Rows are points. Before rounding, the points of a table are all equally far from one centre. They may lie mostly on one side of it. Where is the centre, to within rounding?

Points (6 x 2):
[[-32 -60]
 [-24  10]
 [-44 -48]
 [-20 -66]
 [ 25 -45]
 [-48 -16]]
Centre: [-10 -27]

Points (16 x 9):
[[-98   4 -29   5 -19  14 -11 -64  64]
 [-39  21 -27 -21 -38  14 -58  14  13]
 [-79 -18   9 -50  12  45 -19 -33  46]
 [-96 -26   9 -23  71  -8   6 -56  22]
 [-73 -34 -21  65  10  29 -45 -42  50]
 [-27 -26  55  55   9   2 -45 -48  26]
 [  4  49 -47 -38  47   8 -23 -11  50]
 [-70  29 -34   6  39 -39 -32 -73  33]
 [-70 -30  37   4 -37  12   3 -34 -32]
 [-32  -4 -32 -47 -15 -33 -35 -20 -24]
 [-26 -19 -28  54  14  11 -51 -74  18]
 [-45   2   0   8  24  39 -75  23  11]
 [  6  15 -51 -30  75 -14 -26 -30  30]
 [-38 -63 -48   2  26 -35 -45 -44  45]
 [-41  33   7 -53 -39 -12 -12 -38   8]
 [-79   7 -86  29  36 -32   9 -40  -6]]
Centre: [-33  -5  -9  16  16  -5  19  -4  28]

Points (31 x 24):
[[ 105  -67  -78  -41   16    9   55   27   60   44   14   50    8   18
    26    9   42   15   -3    3   19   28   15  -17]
 [  53  -41  -91   17   17  -45  -18  -11   21    3   46   74   25    5
    12  -10   43   39   37    7   51  -48    7  -32]
 [  48  -71  -42   24   47    4   49  -23  -23  -31   41   74   56   46
     5   -1   53   46  -36   24   18  -22  -34   66]
 [ -33  -19  -41   12  -18   29   92   15   21  -14  -28   43    5   -4
    18   48    9   60   -4   20   19  -40   59  -60]
 [  -9  -96  -50   37    9   23   61  -24   70   54    2   36   13   72
    53   25    2   67   28   17   23   23    8  -19]
 [  66   12 -110  -29   25    7   54  -27   42   10    7   19   -1    8
    12   19  -12   12   56   52   44    5   -7    1]
 [  30  -37  -80  -19   -7   13   43  -14   25    4   -6   66  -58  -27
    31  -54  -10   84   24   47   19    1  -21  -29]
 [  66  -31  -90   36   51    1   42  -65    6   32    2   28  -10    2
    21   62   62   70   11   48   17   10   26  -42]
 [  52  -61  -52   11   13   63   72  -43   27  -14  -35    9   -2   90
     2   25  -19   41   41    6   50  -12  -14  -55]
 [  13   -8  -60   38    7    4   57   -1   83  -18  -52   22    1   25
    35   -8   -4   28   65   47   36  -42  -50  -23]
 [  84  -45  -32    2  103   -3   23   -8   38   16   -1   40   78   49
    15   42    0   16   30    7    3   -3   35  -28]
 [  69    4  -35   36  -43   61   31  -11   84    1   44   50   19   15
    -4   35   36   40   -4   50   24  -15   -2   10]
 [  -7  -23  -69  -21   11   -3   39  -10   27   56   22   49  -52   10
     6  -24   41   44   54   29   74    2   -1  -45]
 [  50   -4  -55  -25   32   53   77  -44   43  -28   15   14  -20   11
     9   -4   64  -20   22   -8   49   -6   12    7]
 [  38  -44  -84    4   20   57   13  -38   12   18  -32    2   17   42
    43    2   32   45   69   41  -13   20    6  -46]
 [  24  -35  -69  -28   81   24   -9  -15   27   12  -32   32  -48   43
    20   42   27   30   51   33   51  -27   -9  -41]
 [  31  -29  -79  -36   22   27   -6  -33   32  -24   33   55  -18   20
   -24   14   54   75   -3   48  -36   27  -28  -30]
 [  56  -59  -88    5   33   12  -23   18   38   52  -18   54   26   50
    14  -33   -9   50   34   38   13  -64   11  -19]
 [  10  -36  -90  -26   57  -41   -3  -24   36   27  -16    1    2    9
    15   37    0   44   32  -21    8   38  -44  -14]
 [  64  -42  -27   19    7    9   52  -14   35   30   44   71  -76   56
    29  -12   19   76   13  -28   11    9   -5  -20]
 [  87  -40  -21    8    0    5   76  -38   15  -12   -8   66    1   40
   -42   29    1  -11   56   55   35   18  -12  -67]
 [  40  -43  -95    3    7    0    5   -6   28   24   21   42   63   49
    22   85   36    7   16    0  -11    4   -2   10]
 [  52    6  -82   29    6   20   50  -33   25  -27  -35   81   -5   11
    68   -5  -23   34   63   12   10   13    8  -33]
 [   7   25  -78   28    7    2   39  -34   55   50   19    1  -20   56
    -3   17   48   41   10    7   40   24    9  -69]
 [  30   -3  -21   49   68   44   28  -11   61   32   40   27   32   73
    -5   20   35   26   25  -26  -15  -38   22   -3]
 [  67  -42  -74    9   41   37   59  -45   43  -42  -38   36    0   41
   -10   47  -22   58   35   22   73   10   34  -31]
 [  51  -30  -64  -18   23   37   68  -53    7  -54  -25   25   22   95
    15  -17  -28   61   32    9    1    8    3  -16]
 [  54  -18  -58   15   56   17   17    1    6   25  -12   63  -78   11
    67   20   12  -22   12   21   39  -28   10  -23]
 [  -6  -45 -102    5   20   25   71   15   24  -60    3   57  -45   28
    26  -19  -22   28    0   15   40  -34   18  -17]
 [  28  -36  -45  -26   -6   44   53   26   54    7    6   62    8   71
     0   20   64   45   14    1   25   34   68    5]
 [  70  -16   -3  -41  -26   26   42  -27   45  -10   -5   52    1   77
   -11   12   -3   78    6   55   33   -3   22  -76]]
Centre: [ 27 -32 -29  11  24   7  38 -16  19   9 -12  46  15  20   4   4  13  33
 -13  21  21  -6  -8 -15]

Points:
[[  -4   58  -63    2  -53    6  -95   40   59   38  -21   22   24  -17
   -50   -5    8   55   80   -4   -7   -1   -8    1]
 [ -17   23  -31  -23  -37   -7  -88   30   78   37  -46  -15   18    1
   -48   25   -9   42   63   -1  -20  -31   48   33]
 [ -49   60  -36  -20   -9  -17  -56    9   47   -2  -51   -8   -4  -19
  -103   16  -17    8   74  -46   12  -48   -7   30]
 [  26   22   -1  -51  -26  -40  -64  -12   44   49  -24  -80    2   19
   -64   49  -25   41   57   27  -16    9  -37   -7]
 [  12   21  -78   15  -54   -9  -69   51  -16   12  -32  -27   31    3
    14    4  -28   96   50    4   -1  -45   13   18]
 [   9   33  -12  -18  -48  -30  -76   37   61   46   11    6  -44    6
   -44  -21  -28   77   54   10   -4  -25   -3   18]
 [  -3   47   10  -20  -61  -14 -105   -5   69   43    9  -30   16  -19
   -59  -15   31   66   50   -5   22  -21  -19   25]
 [ -10   52  -15  -24  -42  -20  -70   25   78   42  -39  -28   18  -21
   -29  -32  -17   50   67  -25   11  -53   -1  -12]
 [  -7   13  -39   -3  -49    7  -78   38    6   36  -52   -6    1  -27
   -40   -3   46   75   82   21    1  -38  -13  -10]
 [  -3  -33  -26  -17  -43  -35  -55  -16   31    0  -69   11   13  -52
   -37   15  -16   44   93  -47   19  -31   17   25]
 [  18   23  -40  -23  -14  -33  -56   -1   78    5  -74  -41   18   -6
   -43   29  -42   34   63  -15  -56  -24   38   42]
 [ -39   40  -43  -20  -44   -5  -37   37   50    9  -60  -39    8  -29
   -60    6   -2   56   60   27  -10    9   12   67]
 [ -38   61  -18    7  -30  -36  -83   35   71   18  -41    4  -16    4
   -19   -6  -53   24   53    8  -41    1  -19   29]
 [  13   29   -3  -32  -16  -72  -80   -4   35   23  -58  -41   19  -42
   -69  -12  -15   51   54    4   12  -44    9  -11]
 [  17   61  -16  -21  -66    0  -28    7   60   53  -29  -39  -13    2
   -42  -22    3   64   87   22    1  -44    2   15]
 [ -10   29  -10  -40  -46   -7  -44   35   41   42  -52   10  -26  -23
   -57  -20    2   58   93  -14   -9  -47    3   13]
 [ -17   40  -39  -40  -23  -15  -21   14   36   13  -21    1  -21  -29
   -57  -54  -22   81   91  -19   -7  -20   -9   -3]
 [  17   56  -39   17  -15   -1  -67   27   64    2  -41  -17  -30    9
   -92  -45    4   25   58  -15   -6  -45   -9   46]
 [  15   51  -22  -37   -2  -44  -73   64    6  -28   -8  -39  -18   -7
   -99   13  -11   54   42   19  -20  -54   -2    3]
 [  -4   11  -11  -38  -24  -33  -45   41   32   64   -6   13   -3  -50
   -62   -2  -14   55   74    7   23  -19    6   -3]
 [  32   92  -69  -54  -31   -3  -81   -4   29   36  -69  -28  -26  -20
   -54   10  -22   71   27   -1   34  -32   22   32]
 [  -4   11  -52  -18   14  -26  -72   27   63   21  -68   -5  -13   -9
   -40  -13   67   23   85  -15   21    0  -27   -9]
 [   7   39  -11   16  -18   12  -84   37   39   51  -34  -19  -17    3
   -16  -32  -28   78   53   20    2  -30    2   37]
 [  -8   65  -41  -22  -28   15  -31   20   38   56  -44   -2   -4  -39
   -60   -7  -49   76   52   27    4  -20  -20    8]
 [ -33   85  -37  -28  -36  -26  -65    8   46   16  -46   -1   13   14
   -25   37  -26   84  100   21  -28  -11   -6   26]
 [ -19   25  -14  -53   20  -15  -75   18   27   48  -49  -25   15  -31
   -25   13  -27   75   48   47    1  -13   21   25]
 [ -38   24  -45   11  -37   -4  -97   47   18   68  -10  -12   32  -11
     6    2  -16   23   67   18   -5  -35  -18   13]
 [   4   70  -50  -50  -21  -35  -55   11   10   54  -41  -17  -14  -27
   -83    4  -42   71   60   -9  -40  -16   11   36]
 [ -27   87  -43  -15  -19   27  -57   19   62   38  -38  -43   12    2
   -55  -21  -19   44   63  -20  -31  -24    7   46]
 [ -45   44  -28  -38  -19  -63  -50   67   53    0  -20   -9    6  -35
   -33   34   -1   31  101  -27   11  -19  -45   28]
 [ -27   43   -1   15  -76  -26  -67  -12   45   17   11   -8   23  -53
   -46  -26  -25   36   74    0  -27  -41  -18   10]]
Centre: [ 20  40 -32 -23 -18 -15 -39 -12   8  -8 -10  -5   3  -2 -10  25  12  20
  21 -17  -2 -14 -22  24]

Points:
[[ -13   44  -14   47  -50  -30  -41   -5   23  -65   65    8  -10  -85
     4  -22  -22    4    2  -37    8    4   -6   38]
 [  39   11   -4   61  -44    9  -40  -16   -2  -40   67   24   27  -68
    26  -58    6    1   12    0   57   19   63   38]
 [ -22   13  -40   47   25  -10  -77   11    8    5   17   -3   76  -45
   -11  -23   29   -2  -37  -24   18   15   39   17]
 [  -3    7   11   68  -21  -50  -47  -21   17  -37   78    9    8  -65
    30   -6   -2   31  -20  -26   20   10   29   53]
 [   3   17  -62   58  -25   42  -35   48  -38  -67  105    2   20  -58
    22  -24   -5   12  -11  -49   14   43   32   56]
 [   6  -33  -19   54  -26   59  -64   38   25  -25   85   28   31  -47
     3  -77  -30   35   16  -52   32   29   41   27]
 [  21   -9  -40   84    6   -2   -5   12   46   -1   40    0   18  -68
    18    5  -10  -13    2  -22   23   40   73   68]
 [  43  -11    4   20   26  -52  -12    2    7  -42   22   41   37  -25
    12  -24   -2    7   10  -23   27   17   60   49]
 [  32   19   -7   84  -27  -17  -39    3   38  -45   67   17   34  -25
    39    5   -9   22   64  -30   17    6   22   43]
 [  16   22  -28   76    4   36  -34  -14   11   20   77   -8    5  -66
    19  -20   14   31    2  -42   11   52   26   75]
 [ -13   -5  -38   36    7    8   -8  -10  -32  -81   63   41   22  -63
   -29    0   25   18   30  -44   41   -9   72   53]
 [ -31    7  -30   61   -2    2  -67   43   -3  -39   74   28   51  -57
    16  -18   20    6   20  -78  -20   37   46   66]
 [   3   34  -37   62  -10  -45  -17    3   17  -31   26    8   26  -22
    19  -28   18   14  -28  -82   28  -12   67   59]
 [ -41   14  -67   62  -21  -27  -33   -4  -29  -25   80    1   -7  -72
     2   13    1   13   11  -44  -13   17   50   84]
 [ -19  -50  -33   62   14  -26  -19   40    7  -37   61   50   13  -80
    14  -46   13   17  -20  -34   37   14   32   48]
 [ -10   25  -30   65    7  -26  -20   34   25  -15   80   -7   45  -60
    63   17   28  -15   -1  -43    8   24   55   39]
 [  -2   53  -32   58    5   10  -82   15  -13  -27   19  -13    5  -56
    56  -22  -14   18   33  -38  -18   30   59   20]
 [  13    5   10   20   50   -6    3   40   33  -44   66   -4    1  -77
   -17  -23    3    5   -2  -46   42   22  -19   29]
 [   4   25  -23   47   44   23  -49   -3   -5  -66   81   43    8  -52
     0    4   62   26   -6  -64   44   -1   19   10]
 [   4  -27  -41   61   -7   -8  -36  -19  -31   -9   70  -11   27  -74
    44    6  -12   45   11  -30   70   15   54   47]
 [   8  -13   -7  -18  -58   18  -50   32  -11   -3   38   -2   45  -77
    47  -73   19   -1   -1  -37  -20   32   75   42]
 [   8   12   17   39   14  -12  -48   18   18  -60   62  -26    8  -81
    27  -14   26   20  -18  -48   39   40   39   84]
 [   7    5  -12    8  -37  -30  -28   20  -12  -68   81   12    1  -89
    52  -31  -10   40   -7  -71  -17   12   43   38]
 [  26   24  -87   22   -1   -6  -40   29   30  -21   60    7    9  -23
    78  -35   12   -4   22  -63   70   -4   70   35]
 [  29   18  -10   49   46  -17  -55   13   -7  -25   45  -29    2  -47
    38  -20   18   33   -8   32   16   26   64   41]
 [  -7   -3   -9   54   16   -2  -70   27   33  -28  121   -6    3 -107
   -12   -8  -13   35   -6  -15   61   15   29   47]
 [ -10   45   11   41  -20  -31  -19   51  -25  -27   62  -26    5  -90
    19  -23   27  -30  -15  -30  -12   61   55   18]
 [  -9    9  -18   60   21  -16  -59   20  -35  -54   94   -3   38  -60
     4  -20   34  -31    2  -41   42   21   41   60]]
Centre: [ 25  -4 -26  11 -38   6 -53  58   0   0  50   5 -18 -37 -17  13  24  16
  11 -35  25  -2  45  19]

Points, 31 rows:
[[ -20   11   -8  -31  -54    4   36   10   89  -39   23  -34  -39  -17
    13   54   21  -12  -29   62  -21   22  -30  -33]
 [ -28   20    6  -31  -63    3    7   -7   44  -43    5   19  -24  -12
    27   56  -20  -24  -33   61   20   51   -5  -56]
 [  -4   19    1   -7  -98  -36    4   18   95  -35  -36   15  -39   -6
    22   11   15   17    4   67   -8   35   26   -6]
 [  -9   13  -12  -28  -63  -30    0   20   81  -74  -26   35  -34   18
    14   33   15    4  -14   47   -5   28   10  -45]
 [ -22   11  -24  -12  -91  -31  -12   17   65   -5   23  -24  -37    2
     4   14   -8   -2  -20   53  -32   74    1   -5]
 [  12  -11    1   -2  -76   15   33   29   87  -45   11   -7  -17   34
    35   28   -1  -10   24   29    4    3   10  -24]
 [  23   24  -26  -31  -83  -14   16   29   52  -36   15    4  -21   -9
    42   53   36  -14   -4   66  -24    2    7  -11]
 [  -6   23   -4  -40  -72  -11   -8   -8   70  -51    5   -2   -1    7
    20   10   27   -3  -41   52   20   29  -32  -31]
 [ -14  -27  -16  -39  -83    8   28   24   99   -7  -18   -1  -34   -9
    31   35   -3  -21   -5   49  -19   -8   -1   -9]
 [ -16   23  -27   -3  -81  -27   27   21   59  -29   22    8  -20   24
    41   59   27   13   -4   56  -10   35    9   30]
 [ -16  -10  -24  -45  -71  -23   37   -3   48  -44  -34   -8  -29    6
    12   68   50   -8   -4   49   -3   37    0   -5]
 [   7   24   22  -51  -95  -31   27   18   51  -72  -11  -11  -38   -4
    34   42    3   14  -14   55  -10   12   11   18]
 [ -34   -9   -3  -59  -40   25   29   35   58  -23   23  -27  -59    0
    28   64    9   -1  -17   72  -21   29  -12  -15]
 [  25    1  -22  -35  -72  -10    7   36   98  -60  -11   25  -52    1
    25   20   17  -11  -11   45    6   26  -14  -15]
 [   2   21  -21  -17  -75  -25   49   35   64  -39   -4   47  -48   -8
    27   35   61    1   -5   65   -2   30    3   -8]
 [  18   17   -8  -23  -62  -31   55   44   70  -43    8    3  -43  -42
    26   60  -14  -32  -19   61  -21   30   24   12]
 [  -9  -29  -17  -34 -100  -21   29  -10   62  -31   -2   20  -44   11
    27   24   17  -11   -2   70   26   36   11  -16]
 [ -18   12   -4  -36  -84  -13   26   32   61  -29  -15   17  -37   15
    13   21   24  -10    9   65   -2    5   49  -52]
 [  18  -15  -10  -25  -85  -43    8   24   82  -46  -24   -3  -46  -11
    37    7   20  -11  -12   52  -10   35   -1  -40]
 [  -5   15   24  -20  -90  -25   17   42   80  -36   -8    7  -46   21
    31   50   44  -13  -18   46   12   29   19  -26]
 [   9   29  -22  -24  -81  -29   37   33   50  -50   16   -1  -35  -10
    25   56   51  -35  -29   39   -5   14   -3  -11]
 [  -3    2   30  -22  -87    9   18   20   51  -82  -23   17    5    6
    21   38   13  -16   -1   33   -7   28  -31   -1]
 [  21   -3  -20  -36  -84  -33    3  -12   75  -44    8  -15  -37   -7
     1   15   29   -9  -24   42    0   47  -38  -32]
 [ -19   15  -13  -32  -71   14   20   20   77  -48   20   50  -21  -13
    13   49   13   28  -20   27    9   16  -24  -42]
 [  27  -24   -7  -50  -84   -3    1   16   74  -34  -18   -4  -37   -3
    29   23   39    5  -22   56  -11   29  -25  -17]
 [  -9  -23  -32  -22  -84  -21   10   33   73    0   -1    2  -21  -14
     7   56   37   15   -1   63    5   40    5  -19]
 [ -20   11   13  -37  -39  -20   27   32  121  -31  -30   17  -47    7
    -1   37   29   -8  -29   38    3   42   24  -36]
 [  -6   -7  -28  -38  -86  -22   38   24   70  -47  -16   -7  -36   18
    23   35   39  -18   -8   43    2   22    3  -18]
 [  16   -5  -18  -14  -66  -25   33   30   79  -35  -14   -7  -42   27
    30   37   33    3   -6   68    8   30   14  -30]
 [ -18   10  -32  -12  -68  -18   40   14   55  -51  -26   -1  -24    8
    56   51   24   -7   -1   44  -11   47    2  -17]
 [  -8   14    7  -56 -103  -32   -1   30   59  -46   31   15  -32   14
    25   29   29  -11  -23   35   19   33   -4  -13]]
Centre: [-11   0  26  -7 -16 -15   5  -1  34 -15  10  11 -46 -25   6  12  13  -4
   2  18  -6  15   9   8]

Points (28 x 24):
[[ 21 -16 -50  41  65 -35   8   6 -17  33 -51  34  40 -13  47 -13 -40  37
   -6  18  71 -46 -30  43]
 [ -9 -18 -29  34  53   2  44   5 -25  33 -77  28  35 -41  35  15  10  16
    7  55  62  -7   1  67]
 [ 37  -6 -39  -5  71 -14  65  -2 -27  -4 -29  14  53 -35  28  57 -19   1
    0  28  52 -32 -69   1]
 [ 14 -16 -49  12  44  27  54 -28   1   0 -20  30  20 -77  39  -8 -33  38
  -26  32  81 -48 -36  48]
 [-10 -25 -24 -17  70  10  19 -14  -2  40 -34  55  73 -53  71  41 -23  21
  -11 -42  37   3   1  44]
 [ 34  -5   3  18  48  16  37  -4  -5  40 -87  35  76 -25  41  16 -47   9
  -62  -8  72 -16  17  43]
 [ 19   6 -32  48  32   2  43 -13  -9  28 -43  62  35 -79  22  18 -87  41
  -62  -1  84 -20 -25  30]
 [ 33  11  21  47  55 -12  47  10 -29 -20 -24  48  49 -42  55 -27 -45 -43
    2   8  67  12 -43  12]
 [-16 -27 -14  12  85 -14  -1 -23 -29  11 -33  77  28 -37  47   1   6  13
   10  -5  84 -49 -33  33]
 [-15  -3 -62  -1  52 -22  51  32 -35  32 -28  49  38 -40 -13 -24  -5  -3
   20  39  68  14 -25  34]
 [ 22  17 -72  50  33  21  84  30  17  54 -44  27  43 -21  37 -14 -32  -3
  -16  19  61   1   5  58]
 [ 27 -11 -42  27  11   9  85 -19 -22  23 -62  27  12  -9  35  -8 -44  17
   24 -11  67 -26 -11  51]
 [-27  -4 -10  37  36  -6  25  -9 -22  43 -44  39  47 -58  30  32 -44  19
    4  -8 117 -28 -19  75]
 [  7  10  10  15 106  -9  68  -3 -25   5 -52  18  59 -73  47 -37  28 -17
    4  12  73  -7 -26   9]
 [-13 -26 -59  21  62  21  75 -22 -41  -1 -43  40  45   2  18  29 -48  27
   -8  -1  69   4  -3  43]
 [ 20  14   6  15  66  33  50  -1 -17  12 -68  29  91 -22   0   8 -60 -18
   -8   1  77 -26 -11  41]
 [  3  -4 -35  38  76  38  71  25 -36  24 -42  -3  33 -44  37  -2 -49 -16
  -47  45  88 -30 -25  12]
 [ 19  11 -26  34  29  37  26  -1 -30  18 -85  40  20 -61  53  -3 -27   7
   13  34  45 -30  10  34]
 [ 48  -8 -15  30  59  13  40 -40  -9  44 -38   3  22 -54  57 -49  -4   8
   -7   0  80  -4 -26  64]
 [ 25 -40 -24  49  18   2  43 -33 -21  29  -4  59  18 -66  31 -11 -68 -30
  -33 -14  90 -42 -29  35]
 [-10 -48 -64  30  31 -34  80 -10  12   6 -15  43  40 -46  21  18 -26 -59
  -27 -23  86 -11   8  44]
 [ 15  13  -2  31  80   9  43  20  42  47 -80  29  58 -37  56 -11  -5 -22
   -7  16  70 -60  -5  18]
 [ 36   1   8  25  85 -37  49  12 -12 -11 -48 -14  58 -49  66   5  -5  33
   12   6  54   6 -23  11]
 [-25  19 -11  47  54  -2  42  13  26   2 -72  12   3 -43  81   9 -13 -13
  -36  26  80 -17  -6  66]
 [ -4  -4 -41   9  67  -9  78  11 -31  40 -54  66   4 -54  29  13 -45   9
  -39  -8 111 -22 -35  29]
 [ 28 -48 -20  48  58  26  33  -7  15  36 -24  41  18 -45  23  -5 -62 -51
  -58   5  63 -58 -33  35]
 [ -5 -36 -21  35  54 -17  33  23 -13   9 -67  36  -2 -39  33 -47 -10  51
  -39 -22  89 -12 -34  64]
 [ 33  -7 -48  54  64   5  60  11 -26  39 -64  32  42 -66  43 -29 -43 -13
  -29  36  60  -2   9  29]]
Centre: [-15   9 -16  42  32   1  37  -5  -2  23 -24  18  34 -38   9   5   3  -1
 -35 -26  38 -12 -27   2]
